Each row of a before or after table is a point. One or more steps were done to the points. Then noise was added and the rows were shuffled. The steps act on columns, c1 being the first. Name the steps. A step turns or swaps two columns, mirrors them in a line or flattens them onto one, adds a multiple of one to another, or multiplies or shifts one. Angles are multiples of 10 degrees, from the lower column toward the higher: turns from -170 to 170, lines from 10 to 170 but not 90. Use the fewest steps. Two steps may share a column if one is a turn and the other turns, adds or multiplies; they go together, in the order done. Otherwise the lowest column goes first.

Before (11 x 2):
[[-34  19]
 [-56 -32]
 [-20   4]
 [-36 -19]
 [ 10  23]
 [ 15  31]
 [-49 -18]
 [ -8 -13]
 [  1  33]
 [-46 -50]
 [-44  42]]
After (11 x 2):
[[-34  22]
 [-35 -71]
 [-13 -16]
 [ 27   8]
 [-27 -40]
 [ 22   1]
 [-23  -1]
 [  9  13]
 [  2 -34]
 [-38 -42]
 [-45 -51]]
Steps: shift c1 by 10; shift c2 by -20

Before (8 x 4):
[[-52   2  10  33]
 [-38  44 -30 -70]
 [ 22 -17  -3   5]
 [-53   9  -3  61]
 [-18  24  25 -41]
 [ 26 -25 -20 -43]
 [ -5  -9  48 -24]
 [  4  10   4  37]]
After (8 x 4):
[[ 35  42  -2  61]
 [-26 -10  -3   5]
 [  7  -7   4  35]
 [ 57   9 -29 -71]
 [ 28  43   9  33]
 [ -7   9  48 -23]
 [ 30   4  24 -40]
 [-34 -10 -19 -43]]
Steps: turn c1 and c2 by -120 degrees

Before (8 x 6):
[[ -9 -41   9  -2 -25  12]
 [ 42  -7  54 -12  42   5]
 [ 26  -9  -5 -33  27  22]
 [-36 -56   1  -4  18  -5]
 [ 28  48   1 -22  58 -40]
 [-27 -12   4  62  23   8]
 [-63 -35  51  54 -46  26]
 [ 20 -48   5   4  -5 -11]]
After, 8 rows:
[[ 26   0  -8 -31 -29  22]
 [-29   4   1  61 -25   8]
 [ 30 -65   1 -21 -37 -40]
 [ 42  -6  56 -13 -40   2]
 [-61  49  49  53  32  26]
 [-11  48  10  -3  11  13]
 [-40  47   1  -3 -37  -4]
 [ 19  46   6   5 -12 -11]]
Steps: turn c2 and c5 by 160 degrees

Before, 12 rows:
[[-31 -36  65  24 -11  21  22  37  -2]
 [ -2  -3  13 -66  17 -34   2  16  22]
 [ 42   1 -11  21   8 -26  19   3 -25]
 [-46 -29  55 -20  18 -15  20  -5 -11]
 [ 34 -53  62   1  22  22  -7  36  15]
 [-26  13 -28 -35 -17  -2 -22 -19 -37]
 [ 32 -64 -32 -70 -22  26  -6   6 -26]
 [-14  -2  -8 -54 -50 -13 -46 -15 -53]
 [ 39 -32 -12   9  17 -63  -1  47 -36]
 [-49   1 -11  21  21  12   2  35   1]
 [-46  26  57  -7 -25  25  40  65  16]
 [ 23 -24 -18 -36 -62 -53  -7  23  31]]
After, 12 rows:
[[-45   6  58  -6 -25  25  40  66 -29]
 [ 34  31  60   0  22  21  -7  36  45]
 [-46   0  54 -20  19 -14  21  -6  29]
 [ 23  38 -19 -37 -62 -53  -8  23  10]
 [-31  11  64  23  -9  20  23  37  35]
 [-25 -39 -27 -35 -16  -2 -22 -18   0]
 [ 42 -23 -11  22   9 -26  19   3   9]
 [ 38 -23 -12   9  17 -62  -1  47  42]
 [ -3  21  12 -65  15 -34   1  16  -4]
 [ 32  -3 -33 -71 -23  26  -6   6  71]
 [-50   0 -12  20  21  10   2  34  -1]
 [-15 -50  -8 -54 -50 -13 -45 -15  20]]
Steps: turn c2 and c9 by -110 degrees

Before, 13 rows:
[[-40   7  -4  50  28 -30  -4   2 -11 -11 -19]
 [-16 -34 -24  -5   9  -2 -12 -24  -4  13 -42]
 [-13   7   3  33 -10 -15  19 -46 -24  12  30]
 [-46 -18 -20  25 -14  -5  13 -16  14   1 -34]
 [ 12  27 -26 -21 -37  -9 -16   8  -8  -8  35]
 [ -1 -21 -29  -7  30  12  18  -1  15 -14  -8]
 [ -7 -31  11  12   3  -8   4  -1  15  10 -24]
 [ 21  26 -25 -20 -31 -20   2 -10   3 -33   3]
 [-16  21 -14  38   0   5  37 -14 -28  27   3]
 [ 24  -6 -12 -42 -29   7  11   6 -23 -33   1]
 [ 34  -9 -32   8 -35  -3  -8  -8  -9 -13   3]
 [ 19   1  -2  -7 -13  37 -11 -18  -6 -18   5]
 [-22  -4 -17  45  -6   3  17 -18 -35   3  42]]
After, 13 rows:
[[  0  32   2  52 -21 -14  -4 -43 -24  10   6]
 [  2 -17 -33 -24   2   8 -36   4  17 -13  13]
 [  2  -4 -12 -53 -21   5  20   5 -20 -36   5]
 [  0  13 -11  33 -34   4 -15 -14 -24  26 -17]
 [ -2 -35  11  26  -4  -7  -9  -1  16  11  16]
 [ -2  15 -29   8 -17 -20  22 -14   2 -32 -24]
 [  2 -55 -21  -5  15   3  -3 -20  -4  15  10]
 [ -1  -2 -34  16 -12  -3  35  -8 -11 -11   8]
 [  1 -36 -15  34 -14  -4   4 -12  12   0  -2]
 [ -2   5  -1 -61   6  35  14 -18  -2 -20   3]
 [ -3  34 -20  44 -21   2  -3 -18 -37   5  25]
 [ -1  40 -27  -9  -5 -10  41   9  -8  -8  -6]
 [  1 -10  -3  94  18 -30 -23   2  -9 -10 -18]]
Steps: multiply c1 by 0; turn c2 and c11 by -60 degrees; add -1.5 times c6 to c4; mirror c5 and c7 in the line at 150 degrees

Before (13 x 14):
[[ 11   6  -4 -18  10  15   4  15  29 -12 -22 -20   9   6]
 [  9  21 -14 -26   9  -5 -29  -3  11 -17  45  10  -9   0]
 [ 12 -23  -6  -6   0  20 -31 -18  29 -24 -23 -15   0  -3]
 [ 14  20  14  69   2  -6   3 -30  25  30 -23 -11  -5 -46]
 [-12  23   3   6 -10   7 -18   9  32 -20   2  24   6 -10]
 [  6   9  -5  -5  17  24  -9 -14   6 -20  -4  22 -11 -37]
 [  3 -54  21  -5  -1  22 -37  17 -23 -10  14  23  -8 -26]
 [ -7  22  -9 -14   5   8 -27  12  13  14 -26  16  -4 -18]
 [-31 -20  13  -3  36  -3 -15  -7  18   2 -23  27  -2  12]
 [-49  11   5  -7  38  22  -9 -16  12  16 -19   4  53 -13]
 [ 16   8  36  10  31   3 -34 -24  16 -14  -6  18  -2  -9]
 [ 14   0 -14  29  23  10 -28  17  29 -12 -28  13  -5  11]
 [ 11 -18  -7  20 -15  -6   2   1   3  19 -26  19  37 -95]]
After (13 x 14):
[[-20  -8  59  -2   0 -18  37   5 -25  15  18  21 -19 -36]
 [  8  13 -18   7 -11 -14  28  -4  30  -6   1  23  -6 -15]
 [ -6  -1 -24 -25  10  10  32   9  11   6  44  11   2 -43]
 [-23 -15  14  -4  -5  -8  39   4  29   0 -22 -11  17  21]
 [-17  -1  -8 -17   9  -5   4 -10  29 -13 -25 -22 -15  26]
 [ -1   3 -24 -15   5 -12  13   0  13  30 -22  19 -10  12]
 [ -3 -15   6  18 -14  11 -14 -37   1  14 -24  18   3 -66]
 [ 25   0  23   1  33 -19  12   2  15   8 -25  28  10  36]
 [ -7  21  -9  71  -1  16 -22  10  23  23 -26 -13  28 -23]
 [-14  37   9   8  27  11  35   7  20  15  -4  19  23  -5]
 [ 22   9 -10  -7  38 -52  -3 -48  10  19 -19   2  28   3]
 [-19   2 -11  -6  17 -19  21  15   4 -10  -2  24   9 -33]
 [-12 -12  -6  26  22  -2  29   2  28   8 -32  12 -20  35]]
Steps: turn c1 and c6 by 140 degrees; turn c2 and c3 by -60 degrees; mirror c7 and c10 in the line at 110 degrees; mirror c8 and c13 in the line at 130 degrees; add -1 times c11 to c14
